Each row is a point. Each copy is the shape, with its points in the same order, turned, moved and blurred by noise. Some copies are also mirrored. Which?

Shape (5 x 2)
[[34,-14],
[4,22],
[51,34],
[13,-30],
[-15,10]]
Copy 1 (5 x 2)
[[-25,24],
[14,-3],
[21,45],
[-37,0],
[6,-22]]
Copy 1 is: mirrored
Copy 2 (5 x 2)
[[34,26],
[17,-17],
[65,-7],
[3,37],
[-7,-13]]
Copy 2 is: mirrored

Shape (7 x 3)
[[-10,-15,-19],
[8,-38,-9],
[-29,50,38],
[5,6,-8],
[-9,-31,27],
[-14,-51,-8],
[32,-12,20]]
Copy 1 (7 x 3)
[[-14,15,34],
[-36,-1,36],
[31,9,-45],
[2,-3,22],
[-42,6,-7],
[-49,20,33],
[-25,-37,13]]
Copy 1 is: mirrored
Copy 2 (7 x 3)
[[-22,18,15],
[-2,3,32],
[4,43,-65],
[-17,4,-9],
[26,25,14],
[-2,24,45],
[19,-17,-2]]
Copy 2 is: only turned
Copy 3 (7 x 3)
[[20,-7,-11],
[44,6,-1],
[-60,11,25],
[4,-15,8],
[20,36,19],
[47,18,-16],
[30,5,46]]
Copy 3 is: mirrored
Copy 4 (7 x 3)
[[-12,-11,3],
[-18,13,21],
[58,-60,22],
[16,-8,1],
[-1,-11,51],
[-38,-3,31],
[23,19,32]]
Copy 4 is: mirrored

Shape (10 x 4)
[[-16,59,18,-3],
[5,-22,-20,24],
[34,-56,10,-3],
[-23,31,-24,-34],
[-32,24,3,-26],
[9,-30,-26,-10],
[21,-50,-12,26],
[-44,9,9,-16],
[25,-45,-7,21],
[-21,-22,-14,-17]]
Copy 1 (10 x 4)
[[-53,-7,16,-30],
[17,-10,-8,24],
[19,-32,-58,30],
[-3,-3,8,-53],
[-26,7,-7,-41],
[37,-20,-21,2],
[31,-15,-28,44],
[-19,21,-20,-31],
[27,-23,-30,42],
[17,7,-27,-14]]
Copy 1 is: only turned
Copy 2 (10 x 4)
[[-66,-14,9,-2],
[7,12,-36,11],
[47,48,-7,-4],
[-14,-42,10,-15],
[-22,-24,28,10],
[35,-5,-23,2],
[33,34,-37,18],
[-15,-12,26,26],
[28,35,-34,9],
[16,-19,7,15]]
Copy 2 is: only turned

Shape (10 x 6)
[[-1,1,-15,-32,-41,32],
[-19,22,-6,-25,-41,33],
[10,26,-41,23,-38,3],
[21,-2,-6,27,-20,-52],
[28,3,29,43,-17,-21],
[-21,34,-5,3,-16,5],
[-35,9,8,-10,-13,5],
[-4,-22,1,72,-9,-33],
[20,3,-11,-46,-12,21],
[-8,5,14,-34,26,40]]
Copy 1 (10 x 6)
[[-7,17,13,-58,-17,1],
[-12,27,23,-48,-30,2],
[-40,4,44,-6,4,13],
[-3,18,11,25,37,41],
[-15,10,-18,31,-6,53],
[-7,31,29,1,-25,0],
[25,35,22,-17,-33,11],
[21,-24,15,49,11,53],
[-10,19,-17,-52,3,-11],
[14,10,-28,-30,-37,-34]]
Copy 1 is: mirrored
Copy 2 (10 x 6)
[[18,-22,-18,-28,44,12],
[18,-27,-36,-23,35,24],
[7,-45,-33,-24,-6,-24],
[-37,-56,15,9,-26,-17],
[-2,-57,15,38,-13,-15],
[7,-26,-41,0,-2,23],
[-11,-12,-30,9,16,34],
[-41,-45,-12,52,-14,-39],
[20,1,10,-33,24,19],
[30,31,-7,9,27,27]]
Copy 2 is: only turned
Copy 3 (10 x 6)
[[-23,-26,-21,-31,47,-7],
[-14,-17,-8,-27,62,3],
[-37,-35,37,-23,14,5],
[-49,16,27,-12,-31,-8],
[-63,17,26,30,-6,-15],
[-8,-3,20,-4,34,14],
[7,8,3,-5,41,-6],
[-31,13,58,19,-20,-44],
[-21,-28,-46,-20,19,3],
[12,-19,-47,22,30,-3]]
Copy 3 is: mirrored
Copy 4 (10 x 6)
[[32,-27,1,-30,-14,31],
[46,-9,1,-35,3,29],
[4,11,52,-44,-16,17],
[-47,-1,36,-27,20,-16],
[-20,12,24,-18,8,-53],
[20,25,16,-28,16,19],
[25,4,2,-12,34,17],
[-21,8,68,9,29,-37],
[2,-16,-21,-18,-21,35],
[27,12,-35,19,-6,26]]
Copy 4 is: only turned

Shape (15 x 9)
[[0,3,-78,-17,-6,0,8,95,-30],
[12,-23,14,9,-60,5,-50,-10,-14],
[-7,-15,17,19,14,9,3,-10,-8],
[-1,10,3,12,10,-4,-1,-7,-23],
[-3,-9,17,42,17,-4,-11,1,2],
[-13,7,6,38,0,-6,1,-28,-7],
[-25,0,17,-10,10,1,-11,18,-7],
[4,72,-49,7,-9,6,4,-20,1],
[10,-14,16,-6,18,42,6,-2,1],
[-21,-9,2,-19,10,-1,-16,-20,-1],
[-13,-25,5,-15,4,20,5,-24,-8],
[-21,-20,-9,-10,4,8,-33,-20,-18],
[-42,-17,13,-21,-22,2,4,-19,2],
[4,-10,16,29,-3,-4,-34,9,-74],
[16,-18,9,-17,16,-5,10,-5,0]]
Copy 1 (15 x 9)
[[19,41,0,21,83,-83,9,-16,-28],
[-7,7,24,-51,-11,-19,-19,-12,53],
[7,10,-8,-3,3,27,6,13,13],
[-5,11,-29,-7,10,5,-7,15,5],
[4,14,-27,-8,6,27,20,-10,22],
[-9,23,-29,-12,-21,17,4,5,9],
[38,1,-19,-2,13,-1,-8,7,13],
[-40,12,-54,28,-25,-54,-9,6,-8],
[3,-14,13,26,12,16,4,24,20],
[22,-16,-8,-10,-9,3,-18,4,-7],
[10,-5,17,1,-7,14,-13,23,-7],
[9,-6,5,-15,-1,7,-34,-11,-5],
[39,8,9,-16,-31,-2,-17,22,-3],
[-12,35,-18,-40,46,15,-37,5,34],
[9,-19,-3,-11,16,3,16,27,-5]]
Copy 1 is: mirrored
Copy 2 (15 x 9)
[[-34,22,6,30,29,-74,38,-67,65],
[45,-38,28,-34,16,1,21,-15,5],
[5,-10,-27,9,-23,7,6,-5,0],
[-15,-1,-11,-2,-15,-9,15,-4,-4],
[-2,-4,-29,-21,-20,14,11,-28,11],
[-17,-19,-25,-29,-19,-1,8,-4,-14],
[9,12,-20,15,2,-6,14,-31,-15],
[-47,18,-4,-35,21,-60,-22,11,-13],
[22,2,-28,16,-8,-3,-10,16,25],
[12,5,-31,2,6,-13,30,1,-21],
[16,-13,-30,21,-1,-12,18,14,-1],
[28,-10,-17,-8,-10,-27,38,0,-13],
[10,-32,-34,19,23,-9,28,-5,-28],
[14,-10,40,-3,-59,-10,27,-32,2],
[6,14,-17,10,6,9,33,13,15]]
Copy 2 is: only turned
Copy 3 (15 x 9)
[[-18,5,87,-9,-7,-11,35,-45,-63],
[-12,-40,-37,10,22,-3,11,-28,31],
[1,2,-2,-19,14,1,14,32,28],
[17,-7,11,-16,-6,-12,10,14,21],
[16,0,7,-8,27,-18,24,33,30],
[24,-18,12,-5,12,-2,-4,35,41],
[16,5,0,-10,4,15,42,12,2],
[62,0,50,-10,-7,3,-37,-23,24],
[0,35,-9,-37,17,12,9,13,18],
[28,-18,-2,-31,6,31,20,16,13],
[-3,-3,-6,-34,0,31,3,25,14],
[5,-32,6,-38,5,26,31,1,23],
[3,-15,-9,-4,0,56,8,20,10],
[-18,-27,2,-13,-28,-42,40,0,41],
[13,4,-12,-35,6,2,1,25,-9]]
Copy 3 is: only turned
Copy 4 (15 x 9)
[[8,22,13,69,57,-1,-22,9,-88],
[-4,-45,18,28,-39,-10,-24,-35,14],
[8,-8,-9,-9,18,-22,2,4,24],
[1,-5,-24,0,16,-21,7,-10,-1],
[15,-19,-22,7,26,-13,-6,3,36],
[17,-17,-37,-14,9,-25,-16,-15,16],
[20,-6,-8,15,-4,-13,16,26,-5],
[19,40,-72,12,-8,-9,-23,-42,-30],
[7,27,16,2,8,-18,14,0,25],
[27,-7,-6,-16,-11,2,16,-2,-6],
[11,5,17,-27,-3,-17,11,-3,5],
[30,-22,8,-6,-2,-5,16,-24,-9],
[21,-17,10,-31,-31,-20,-5,16,-13],
[-10,-54,-10,36,24,-43,25,-27,3],
[-15,9,1,-13,10,11,9,6,6]]
Copy 4 is: only turned

Shape (15 x 11)
[[24,-2,2,14,-6,11,-39,18,10,16,-14],
[15,0,8,-2,-45,4,-4,20,34,3,-24],
[40,-11,10,-27,4,-4,-24,29,-9,11,7],
[-19,-21,-1,-27,0,5,-31,-75,51,12,-42],
[-4,-43,29,-29,-2,86,-30,19,-4,21,-42],
[30,7,-36,-14,-22,21,0,-13,25,-83,-42],
[18,-21,13,5,-17,29,-34,6,-6,6,-41],
[40,11,26,4,-11,-10,7,7,-10,-6,-31],
[39,-2,-33,6,0,53,-1,8,1,21,85],
[-43,3,-70,-20,-6,2,-24,-15,-3,7,42],
[0,14,31,-16,6,-4,-52,-20,-5,-25,-39],
[9,23,-45,-8,-4,38,11,23,1,-3,-17],
[-2,11,31,-8,12,5,-24,18,13,-27,-35],
[33,19,-11,-23,-16,-7,-45,27,39,18,-39],
[27,13,24,-11,-40,34,-7,-47,-3,10,20]]
Copy 1 (15 x 11)
[[6,3,-24,26,-24,-13,0,17,-22,-2,-4],
[-1,-13,-29,46,-3,-24,27,13,16,15,10],
[15,-28,-13,13,-27,-8,6,-28,-23,16,-19],
[-34,53,-60,-12,-45,-3,16,3,48,-37,-3],
[21,16,-40,60,-63,50,-28,-10,17,21,24],
[-9,2,-32,-25,-22,-40,18,17,25,43,76],
[-1,15,-26,34,-41,7,0,19,-5,33,4],
[9,6,-6,-2,5,-12,15,9,1,47,-12],
[-27,-45,18,24,-15,-39,-71,-29,-26,-27,15],
[-40,-46,13,-13,-46,0,10,14,0,-70,26],
[-14,11,-60,-25,-28,25,18,21,-9,29,-1],
[29,-24,9,6,-21,-17,-15,20,14,-4,44],
[17,11,-43,-3,5,23,22,10,-9,26,21],
[37,-18,-53,19,-25,-31,31,16,-6,-8,-8],
[-47,-15,-27,11,-12,-13,-40,0,28,22,-21]]
Copy 1 is: mirrored
Copy 2 (15 x 11)
[[-46,6,10,-5,14,0,-5,16,3,-11,8],
[-5,-6,-5,15,10,25,-26,-21,6,-16,-7],
[1,-3,11,-9,6,-20,-20,40,-3,-14,-17],
[5,58,4,-55,-33,62,2,-33,-19,-4,13],
[6,48,-16,24,-34,22,-16,44,12,-71,31],
[-35,-13,-78,-28,-36,17,-48,-30,-18,-2,-19],
[-30,5,0,2,-19,28,-23,24,-4,-27,19],
[-5,-30,-11,4,15,22,-25,23,-32,-1,5],
[-31,46,-1,34,1,-33,12,43,21,44,-59],
[-22,26,13,-12,-60,-39,45,-30,-2,13,-33],
[-14,-14,-19,-53,-11,36,13,18,-15,-28,24],
[-30,17,-37,30,-17,-26,-5,-6,-34,-18,-23],
[-5,-11,-33,-27,3,4,-1,6,-3,-23,37],
[-31,4,3,-24,38,5,-21,-22,-12,-49,-17],
[-1,5,-14,11,-14,59,18,27,-5,15,-41]]
Copy 2 is: mirrored
